Each row is a point. A path goes straight from each point to the next, and from the last back to the first. The post is the endless flat space through its rows: a point in 2 columns, a line in 3, a plane in 4, and so on, so that a path can go around it. Count how often the path circles the post. Going back the other way cancels.
In the rows, zero is written as 128.

Post (2 x 3)
[[130 103 186]
 [142 142 119]]
Path (13 x 3)
[[113 114 184]
 [122 158 189]
 [181 117 186]
 [179  93 132]
 [126 116 134]
 [120 104 100]
 [140 116 116]
 [119 119 135]
 [ 91 124 205]
 [139 147 143]
 [ 85 154 157]
 [125 106 145]
 [ 83  79 170]]
Times around: 1

Post (7 x 8)
[[118 155 147 100 169 106 157 113]
 [117 118 111 118 178 125 115 178]
 [135 136 108  56 154 116 100 172]
 [142 147 203 113  34 132 181 186]
 [102 128 107 188 104  83 158  56]
 [125 141 107  92 142 165 136 158]
 [ 91 141 162 193  82 114 121  60]]
Path (18 x 8)
[[ 79 165 123 121 144 151 160 133]
 [100 217 163 169 146 155 134  87]
 [151 154 144 181 146 163  92 147]
 [146  83 148 153 113 146 122 107]
 [101 121 151 155 166 135 152  94]
 [ 60 108 157 133 112  72 150 137]
 [ 78 162 132 116  81 117 153 155]
 [126 179  97 148 158  81 157  89]
 [129 133 134 158 164 114 103 105]
 [171  93 134 133  87 137 145 111]
 [125 108 128 109 139 125 137 127]
 [119 124 114  88 121 138 130 152]
 [ 56 166 105  64 160 145 148 118]
 [119 166 108 133  91  88 128 168]
 [130 164 155 100 139 145 118 147]
 [183 130 124 115 136 114 182 148]
 [111  99 132 126 119 154 168  88]
 [ 87 133 190 116  89  93 119 125]]
Times around: 3

Post (13 x 14)
[[111  80 119  26 134 167 178 149 126 131 116 185 165 245]
 [140 146 157 198  93 157 111 138 138  96  73 127 117 147]
 [128 120 127 129 113 123 136 149 143 146 210 131  48 160]
 [164 106 126 123 161  95 105 110 150 118 138 158 156 180]
 [142 106 167 124  69 118 139 101 113  89 155 140 150  82]
 [134  97 106  95  77  60  92 126 131 131 119  95  55  91]
 [124 145 163 145  96 138 175 147 149 103 134 143  84  43]
 [108 134 205 155  90 101 157 240 127  92 138 128 137 109]
 [124 110  57 164 154 109 126 173  77  89 186 175 121 149]
 [138 113 140  97 103 157 130 132 104 220 113 142 135 158]
 [125 149 105 156 112 162 138 129 147 114 138  91 139 104]
 [179 131 124 140 157 149 139  76 103  97 130  95 106 142]
 [119  96 132  96 109 157  86 142 113 121 136 114 112  58]]
Path (12 x 14)
[[149  68 144 159  98 147 103  94 114  77 194 170 160  89]
 [142  95 105 161  89 118 131 150 105 118 126 120 128 128]
 [166  78 195 101 159 137 136  93 132 104 167 121 112 107]
 [ 83 124 123 170 107 125 108 169  95 142 166 126  91 133]
 [123 110 163 112 109 184 144 127 122 124 111 121  77 103]
 [114 131 130 179 106 129 159 161 100 106 132  38 113 142]
 [134 133 134 134 107 110 141 119 111 101 106 114 166 133]
 [117 138 139  96 112 128 140 145 164 101 107 139  52  92]
 [185 109 177 113 102 112 132 134 134 126 142 134  87 122]
 [143 166 164 111  97 132 114 144 148  90 151 108  99 110]
 [103 134 126  83  98  83 141 142 114 176 147 160  94 159]
 [ 77  96 112  84 147 154 156 137 101  75 132 107 137 118]]
Times around: 0

Post (17 x 18)
[[123  99 131 110 120 149  84 134 112 142 154 127 184 160 153 130 151 141]
 [110 153 169  97 146  99 105 101 114 142 134 181 128 165 135 135 156 156]
 [167 151 170 161 107 145 142  90 188  98 135 122 136  84 110 152 106 122]
 [128 179 177 148  92 136 152 130 153 132 106 182 137 100 154 142 111 109]
 [167  99  66 130 114 174 142  95 103 151 140  82 154 115  91 115 177  90]
 [136 151 173 125 108 124 120 147 135  98  82 162 126 146 130 119 138 140]
 [131 145 141 128 125 111 117 130 151  99 130 171 156  89 130 149 176 130]
 [ 98 148 164 132 136 129 112 153 127 101 100 221 135 120 115 118 108 141]
 [ 89  87  78 103 160 122 129 116  99  94 138 133 130  79 153 135 132  64]
 [157 167 122 104 137 149 120 114 101 103 171  99 181 147 130 103 136 144]
 [136 162 134 180 105 138 169 107 178  89 128 192 136 123 148 151 106 158]
 [123  83  80 113 152 104 145 155 141 136 151 113 140  85 122 120 148  68]
 [133  74  84  88 150 159 155 135 131 113 186 112 125  73 146 139 183  65]
 [111 138 148 119  93 106  94 123 132 118 132 158 113 126 151 100 127 161]
 [126  72  81 110 152 172 165 130 127 154 141  71 164  58 134 142 172 114]
 [172 126 158 181 132 156 151 104 200 121 108 181 136  99 179  94 113 136]
 [154 119 149 122 128 105 134 138  94 114 123 169 127 107 141 128 139 143]]
Path (22 x 18)
[[178  96 205  84 124 129 107  43 130 122 110 137 125 146 167  88 161 117]
 [105 163 171 106 130 102 173 163 152 128 162 150 174 140 136 140 136 143]
 [102 152 126 118 105 131 146 133  89 157  92 175 108 130 101 133 187 110]
 [135 151 114 132 172  90  53 144 100  92 133 141 175  94  82 146 201 146]
 [ 99 136  78 133 137 107 142  95 136 149 159 139 135 164 117 168  64 119]
 [136 144 150  85 129 146  96  96 161  97 176 149 180 171 145 112 115 103]
 [140  70 124 130 130  82 104  49 149 170 197 124 117 119 177  79 121 123]
 [126 166 166 140 115 152 144 179 118 121  88 157 140 147  76 121 162  82]
 [187 150 157 117 150 127 122  93  77  84 144  77 154  59 142 136 127 113]
 [160 137 162  90 155 184  63  83 127 149 104 132 139 138 145 108 174  98]
 [114 148 142 116 110 144 132 111 140 122 154 173 159 135 168 116 104 171]
 [174 151  95 120 100 142 185  59 137  95 146 132 128 120 158  86 112 125]
 [156 158 108 161 166 150 154  94 131  93 107 233 126 111 140  85  93 138]
 [ 99 150 135 100 149 115  97  95 152 135 158 196 133 112 138 117  93  74]
 [114 123 169 129 145  99 158 100 138  96  88 179 184 106 149 165 103 196]
 [153 199 201  47 112  70  91 108 151  52 158 122 153 100  99 184 136 141]
 [231 107 149 153 126 128 184 127 141  80 129 160 147  92 145  46 166  96]
 [ 92  79 180 147 131 168  61 127 166 173 112 173 174 145 148 128 145  90]
 [126 145 142 116  88 170  85 177  87 133 143  77 161  90 135 130 178  97]
 [120 112 122 157 189 141 120 130 203 132 120 165 156 131 142 156  85 114]
 [130 130 131  38 117 108 122 150 121 154 142  78 211 149 170 145 172 120]
 [197 111 146 143 107  98 156 119 133  57 162 110 165 148 144  86  96 145]]
Times around: 3
